Every row gives one point. Each table stands for the endless flat space through its points: a line for two points, a plane for three, and so on. The two share one point or none. Which?

First (2 x 3)
[[-15  21 -14]
 [-11  33  -8]]
Second (2 x 3)
[[-13  24   1]
 [-13  -4 -27]]
They share: no point

First (3 x 8)
[[-30  15 -15  -4   9 -20 -24  -4]
 [  1  13 -44  31  37 -28 -55 -30]
 [-25  17  -6  -3  13 -20  -5   6]]
Second (3 x 8)
[[  6  18 -48   3  15 -39 -31 -39]
 [-23  16   0  19  36 -15 -34  13]
 [ -1  26 -30   5  30 -27 -22 -19]]
They share: no point

First (2 x 11)
[[-27 -31  11   7  18   7 -20  32 -16  17  23]
 [-18 -19   5 -14   6  19 -17   5  -4  38  38]]
Second (3 x 11)
[[-28 -23 -11 -35  11  20 -21  24 -36  22  45]
 [-27 -17  10 -11  12  10 -16  31 -19  22  32]
 [  7 -63   4  -5  16  40 -46   9 -11  62  40]]
They share: no point

First (3 x 14)
[[ 22  43 -27   9  15 -14  14   3 -20 -35  -5  29 -78  15]
 [ 46  27 -27 -19  35  -2 -10  11 -36 -35   3  21 -42  -1]
 [  7  -7 -22 -51  25  41 -61  48 -15 -15 -10  -6  -3  35]]
Second (2 x 14)
[[  5  10 -12 -30  25  17 -22  32 -16 -31  -7   3 -25  29]
 [ 13  30 -40 -30  21  29 -38  24 -12   1 -27  19 -37  -3]]
They share: no point

First (3 x 24)
[[ 48 -39  28   9 -11  -2  30 -37 -26 -37  -2 -11  -9  14  24  21  32  18
   34 -35 -17  -2  10  12]
 [ 52 -39  37   9 -13  -4  22 -34 -29 -34   7 -10 -14  19  17  27  37  12
   34 -34 -13   6   9   6]
 [ 21 -18  31  21 -29  22  15 -13 -41 -16 -20 -17 -27  -1  12   3  35  18
    7 -14   4   1  31   0]]
Second (2 x 24)
[[ 11 -49  33  23 -21  10  16 -42 -57 -35 -26  11  -7 -25   8  30  35  15
   -8 -34  -4 -17  22  25]
 [ 31 -17  17  15 -21  18  32 -18 -25 -23 -22 -25 -19   7  28  -6  27  27
   24 -18  -8  -5  26   5]]
They share: [ 26 -25  21  17 -21  16  28 -24 -33 -26 -23 -16 -16  -1  23   3  29  24
  16 -22  -7  -8  25  10]

First (3 x 24)
[[-48 -21 -21  13 -25   4 -14 -28  52  11  -1 -51  32 -10 -31  20 -27  11
   16 -39   5 -11 -25  40]
 [-40 -18 -29  12  -6  11 -13 -10  42   3  -8 -40  20  -2 -20  11 -27  17
   15 -24   4 -11 -28  30]
 [-32 -23 -13  31 -11 -10 -20 -20  36   7   9 -33  44 -22 -33  38 -35  15
   18 -25  19 -15 -11  44]]
Second (2 x 24)
[[-36 -20 -35  18   8   6 -22   5  30  -1  -2 -25  20   4 -16   8 -24  21
   23 -13  15 -10 -24  29]
 [-24 -11 -23  12   5  21   2  -7  39  -4 -23 -40  11 -11 -13  17 -39  21
   -1 -13  -9 -16 -30  20]]
They share: [-32 -17 -31  16   7  11 -14   1  33  -2  -9 -30  17  -1 -15  11 -29  21
  15 -13   7 -12 -26  26]

First (2 x 24)
[[ -2 -16  11  15  -8  -4  -5   3 -14   4  22  25 -12 -32  38 -31 -12   5
    6 -28  26 -17  14  20]
 [-16 -20  17   3   8 -20  13 -11   2   0  40  33 -28 -22  26 -31   4  -1
    0 -24  18  -7  24  24]]
Second (2 x 24)
[[-15 -24   9  13  -3 -17  -4  -4 -14   0  25  30 -22 -27  25 -24  -7   3
    9 -34  29 -10  23  17]
 [-21 -30   4  17  -6 -22 -12  -4 -22  -2  19  31 -24 -27  18 -17 -10   4
   15 -42  36  -8  27  12]]
They share: [ -9 -18  14   9   0 -12   4  -4  -6   2  31  29 -20 -27  32 -31  -4   2
   3 -26  22 -12  19  22]

First (3 x 24)
[[-24 -37 -49  14 -29  28 -23   0  39  -2 -11  -9   6  -3  24 -21   2   1
  -17 -39 -32  10  -7 -25]
 [  6  -7 -19  -1  -4  33 -13 -40  34  23  34  26 -14  17   9 -36 -18  21
   -2 -24 -32   0 -27  15]
 [-24 -33 -49  25 -30  21 -29  14  22 -17 -10 -10  -8   3  39 -14  -2 -13
  -28 -36 -28  -6  -3 -45]]
Second (3 x 24)
[[  0 -13 -31  14 -23  19 -24  -3   9   0  20  24 -13  27  39 -23 -13   4
  -24 -28 -36 -16 -11 -21]
 [  0  -7 -26  21 -32   9 -23   2  -5  -6  19  32  -1  26  46 -26 -26   4
  -31 -22 -37 -14  -2 -13]
 [ 16 -15 -42   5 -16  11 -31  -2   5  -2  33  32  -9  44  42 -14 -10   6
  -33 -34 -51 -22 -10 -25]]
They share: no point

First (2 x 24)
[[ -6  10  12  -4  28  -4 -20 -11 -15 -13   0  -7  28   2 -23 -19   8  24
  -25  14  14  -8  26   4]
 [ -4  -4   2   8  32  -4  -8 -15 -13 -13   2  -1  30 -14 -15  -3  10  40
  -37   8  10   6  12  -6]]
Second (3 x 24)
[[  2  28  29   7  43  -3  -7 -23  -2  10  10 -17   6  10 -27 -30  -4  34
  -18 -15  -1 -12  -7  26]
 [ 19  -9   4  23  27  11  10 -10  -5  -1  10  -1  35   0 -13   1  30   8
  -16  26  33 -13  34 -10]
 [  5  17  21  10  38   0  -4 -19  -4   5   9 -12  15   6 -23 -21   5  28
  -19  -3   8 -11   5  15]]
They share: [ -5   3   7   2  30  -4 -14 -13 -14 -13   1  -4  29  -6 -19 -11   9  32
 -31  11  12  -1  19  -1]

First (3 x 24)
[[  8   5   6 -39  -7  -9  50  20  -9  27  -5   0   3 -26  -7   8   0  -1
   -3 -19 -13 -18 -23 -19]
 [ 19 -21  -8 -11 -26 -17 -11  22 -36  23 -61  -5  11 -23 -32   6  19 -22
   -1  30 -45 -56 -18 -47]
 [ 37   9 -22 -11 -38 -25  33  38 -14  19 -19 -17  19 -27 -22  32   3 -36
  -13   2  -7 -38 -34 -33]]
Second (3 x 24)
[[ 19 -18   8 -17 -18 -24   4  15 -19  26 -20  23  15 -14 -29  10  -1  -5
   11 -10  -8 -22  -6 -17]
 [ 17 -26   7 -36 -23 -30  22  47  10  -6 -14  20  -3 -52 -33 -18  27  14
    5   3 -19 -39   0  -9]
 [ 23 -27  15  -9 -18 -32  -7  16 -17  25 -12  39  21 -13 -36   6  -7   2
   18 -11  -1 -13   7  -8]]
They share: no point

First (3 x 24)
[[-12 -30  24  18 -31  18   2 -15  17  -8  15 -25  40   7 -20  22  35 -15
  -12   3 -28 -37  -4  30]
 [-20 -34  13   9 -12  12  19  -8  12  16  21 -27  19 -13 -14  27  25 -20
   11  -3 -20 -32 -15  31]
 [-34 -37  -4  -2  18   6  46   7   2  56  28 -32 -16 -45  -1  36  12 -23
   49 -10  -4 -25 -34  30]]
Second (3 x 24)
[[-28 -30   0  26   1  29  21  -9  -3  13  26 -49   8 -11  10  20   6   5
   11  -9   2 -28  -2  23]
 [-28 -48  22  16 -19  33  15  23  25  27  14  -5  -6  -9 -26  14  50 -39
   27  -9 -34 -54 -22  23]
 [ -4   9  -5  13 -37 -21  54 -13 -29  60  20 -23  21 -18  16  41  32  -9
    3  39 -16  15 -40  47]]
They share: no point

First (2 x 24)
[[ -7  23 -28 -18  27 -25   9   6  15 -18  -3  -9 -24 -15   7   2   3  15
   -3 -25  11 -33  27  12]
 [ -3  27   0  14   7 -21  25 -30  31 -10 -11   7 -20 -23   3   6   7  -1
   17   3  39  -5  -5  20]]
Second (2 x 24)
[[-17  53 -19  -5  -7  -2  15 -35  40  -2  -5 -18 -17 -27  30 -10  30  11
   15   9  59 -18  35  36]
 [-15  45 -14  -2  -2  -7  17 -32  34  -6  -8 -11 -19 -25  21  -7  23   7
   16   3  50 -15  26  32]]
They share: no point

First (2 x 24)
[[ 26 -26  18 -12  15   4 -29 -20 -31 -15   3 -14 -14   5 -25  16  26  -1
   21  -2 -19 -29 -22 -17]
 [ 20 -26  39   3  27  13 -20 -38 -16 -12   0 -29  10  11 -49  16  35   2
   15  10  -4 -35 -28 -23]]
Second (4 x 24)
[[  3 -16  -2 -16 -13 -12 -45 -41 -16  18  -4 -29   6 -12 -25  15  41  21
   -2   6 -19 -48  -1 -24]
 [ 23 -29   0 -19   1  -3 -36 -53 -16   1   5 -21  -3   9 -36  29  47   8
    2  16  -6 -39 -22 -25]
 [ 34 -40  53  -2  31   7 -14   2 -37 -31 -11 -20  -5  14 -28   9  13  -6
   48 -23 -25 -10 -33 -17]
 [ 14 -42  29  -4   9  -9 -16  -6 -29  -5  -1 -22   3   8 -20  11  17   8
   34 -21 -19  -6 -21 -33]]
They share: no point

First (2 x 24)
[[-39  26  36   8 -11   1 -34  -2 -21 -38  11  10 -24 -18  22  10   3   1
   13   7 -11 -14 -11  22]
 [-32  20  27  10 -15   5 -31  -8 -14 -34   2   9 -21 -11  14  11   4   4
    7   2  -8 -12 -12  22]]
Second (2 x 24)
[[-39  12  12  28  -9   3 -42  -2 -17 -18  -7   8  -2   6  16   4 -11  15
   -9  -3  -1 -28 -29  26]
 [ -4  17  27 -12 -34  18  -7 -32   8 -48  -7   8 -42 -19  -9  24  29  -5
   16  -3 -11  17  11  16]]
They share: [-25  14  18  12 -19   9 -28 -14  -7 -30  -7   8 -18  -4   6  12   5   7
   1  -3  -5 -10 -13  22]

First (2 x 24)
[[ 25 -20  20   6  41  23  19 -19 -18  13  12 -13 -14   5 -11 -16  17  33
  -16 -30   8 -25 -21 -16]
 [ 33 -18  20   9  48  25  19 -13 -22  11  10 -10 -20  -2 -16 -23  17  35
  -24 -38   1 -21 -24  -9]]
Second (2 x 24)
[[ 36 -36   8  21   6   1  10 -10  17   5   4   5   7  10   2  -2  -4  23
    0   4  46 -24 -30 -39]
 [ 27 -32  12  14  13   7  13 -17   8   9   8  -3   4  13   1  -2   3  25
    0  -2  38 -27 -25 -36]]
They share: [  9 -24  20   0  27  19  19 -31 -10  17  16 -19  -2  19  -1  -2  17  29
   0 -14  22 -33 -15 -30]

First (3 x 24)
[[-15  37  -6  -9 -45  31  46  33  -5  -6   0 -30 -35  22 -34  30   2  39
   13 -12 -11  21   8  17]
 [ 27  35  28 -37 -25   9  22  41   5 -10 -34 -36   1  44  10   6   0  33
   19 -42  17  21   4  21]
 [-12  -4  -2 -22  -9 -13   5  21 -42   0  -4 -21  10  33  -1  33 -39  15
   15 -22  24  -1 -41  44]]
Second (4 x 24)
[[-54   6   2 -12 -86  14  27  47 -51  15 -27 -63 -23  11  -2 -11  -9  48
  -14  -4  -4  16  45  38]
 [ 16  47  -9   1  -9   6  17  17  12 -27  18 -10 -27  38 -24  45  -4  34
   32 -19   9  29  -9  -4]
 [ -6  34  -3 -11 -34   8  25  31  -9 -12  -2 -30 -20  28 -18  26  -3  39
   14 -16   4  24   5  14]
 [-34  31 -11  -7 -61  -8  19  41 -30  -9  -6 -50 -19  14 -16  11   4  56
   -6  -1   1  33  33  14]]
They share: [ -3  29   4 -19 -33  17  32  33  -9  -6 -10 -30 -17  30 -16  24  -6  33
  15 -22   3  17  -2  23]

First (6 x 24)
[[  3  -7 -33 -31  -1 -42  31  47  -9 -30 -45 -20   0 -45  -4 -23 -11 -39
  -36  -4  29  -4  42  29]
 [-19   2  16   5 -14 -60  44  40  21 -27 -21 -45 -28 -18 -16 -37 -11   8
  -57   4  -1 -10  47 -10]
 [-15 -29  -5 -55  21  31   8   6  29   1 -22  15  -6 -30 -27  39  -3 -45
  -22  30  24 -44   7  -9]
 [ 26 -33  30 -52  24  30  -3  -7  67  31  21   3 -11  -8 -36  17  14 -39
  -28  39   3 -53  16  -3]
 [ -5  -7 -31 -23  -7 -49  35  49 -11 -38 -51 -28  -6 -44  -6 -25 -12 -30
  -37  -4  29   3  41  22]
 [-69 -24  16  -7 -16  -9  19  25  23 -30 -28 -12 -26  -9 -33  21 -27  18
  -27  30  -4 -34  22 -48]]
Second (6 x 24)
[[-34  14 -12 -45   0 -13  12 -20  26 -21 -30 -53 -49   0  15  18  20  15
  -28  40  -3  -6 -13 -16]
 [  0 -65  32 -32  -7 -17  17  74  72   0  11  26   0  -6 -68  -3 -30 -51
   -3  16   5 -52  62   8]
 [-20  -7  -4 -72 -53  -7  57  20  60 -34 -27   4 -54  48 -40  61  20 -35
   35   2  57  -6  -8 -12]
 [ -7 -76  19 -34  -8  13  53  67  59  24  39  -9   8 -28 -53  17 -22 -13
   -7  -7  -7 -61  51   2]
 [ -2 -29  -2 -12  17 -43 -23  22  34 -22 -19 -50  -6 -48  -2 -23  12  -3
  -61  44 -39 -48  50 -32]
 [ 10 -20  20  -4 -21  -1  21  13   2   1  -4 -18  -4  -8 -38 -21 -18   6
  -30   8  21  -6  32   4]]
They share: [ -5 -26  12 -23  -6 -16  10  24  33  -9  -9 -19 -14 -12 -28  -7  -7 -10
 -27  24   1 -26  33  -6]

First (3 x 24)
[[ 62  16   1  24  35  31 -36 -33 -18 -10  21  -4 -25  39   8  43 -13  50
   32 -26  28 -29 -47  -7]
 [ 14  -2 -17 -24  17   7 -18   9   6  44  45  -4  -1  27 -34   7 -25  14
  -16 -44  10  -5   1  -7]
 [ 34   2   3  16  13  33 -26 -29 -26   2  27   6 -23  19  -6  31  -3  36
   34 -18  32 -27 -15 -21]]
Second (2 x 24)
[[ 21  -9  -5   1   4  23 -20 -23 -22  16  25  11 -26  15 -11  33   1  28
   24 -15  37 -19 -13 -29]
 [ 36  15  10  22  22  41 -29 -20 -22   1  43  -4  -5  21 -17   9 -17  34
   30 -33  13 -31   5  -5]]
They share: [ 26  -1   0   8  10  29 -23 -22 -22  11  31   6 -19  17 -13  25  -5  30
  26 -21  29 -23  -7 -21]

First (3 x 24)
[[-10 -36   4  25 -20 -11 -35  38  34  -6 -39  18   8  23  13   1 -14  31
   20  39  17  -3 -36 -25]
 [-10 -54  14  27 -16  -7 -37  20  46 -16 -57  28  10  15  -3  13  -4  35
   12  37   1  -3 -52 -23]
 [-22 -20  18  19 -18   1 -27  28  22 -10 -23   2  -6  23  21  -9 -14  15
   12  21  23  -5 -24 -25]]
Second (3 x 24)
[[-26 -12   0  29  -7  15 -56  13  32 -19 -36  -4   0  -9   5 -13 -22  26
   -9  22  -9 -16  -4 -57]
 [-30   4  16  21  -1  -1 -60   5  42 -15 -44   0   8   7   5 -25 -12   8
    5  26  -5 -28 -20 -47]
 [-22 -20   1  28 -12  11 -47  21  29 -16 -33   0  -1  -1   9  -8 -21  28
   -3  24   0 -10 -10 -48]]
They share: [-16 -28  11  22 -19  -5 -31  33  28  -8 -31  10   1  23  17  -4 -14  23
  16  30  20  -4 -30 -25]

First (4 x 24)
[[-36  32  34  -1  35  41   1   8  24  10 -32 -19 -19 -42  -5  35  46 -20
   21 -17 -18 -34  17  11]
 [-22  10  16   6  21  34  -1 -28  21   4 -20 -42  -3 -26 -14   2  10   3
   12 -24 -28  11  -5 -21]
 [-14  12  25   7   5  -1   7 -33  -3  10 -16 -38  29 -18   0   5  -4 -12
   24 -21  -9   2 -34 -21]
 [-36  54  65  -2  27   4  17  37   0  28 -36   9  13 -50  29  72  60 -61
   41  -4  19 -89  -2  43]]
Second (2 x 24)
[[-48  18  41  13  33  16  29 -38 -12 -14  -6 -27  -8 -11 -19  36  36 -40
   26 -10  -5 -44 -41  13]
 [-40  20  38   9  27  13  21 -30  -8  -6 -12 -27  -1 -16 -13  31  30 -34
   27 -13  -6 -36 -33   7]]
They share: [-24  24  32   1  15   7   5 -14   0  10 -24 -27  13 -26  -1  21  18 -22
  29 -19  -8 -20 -17  -5]
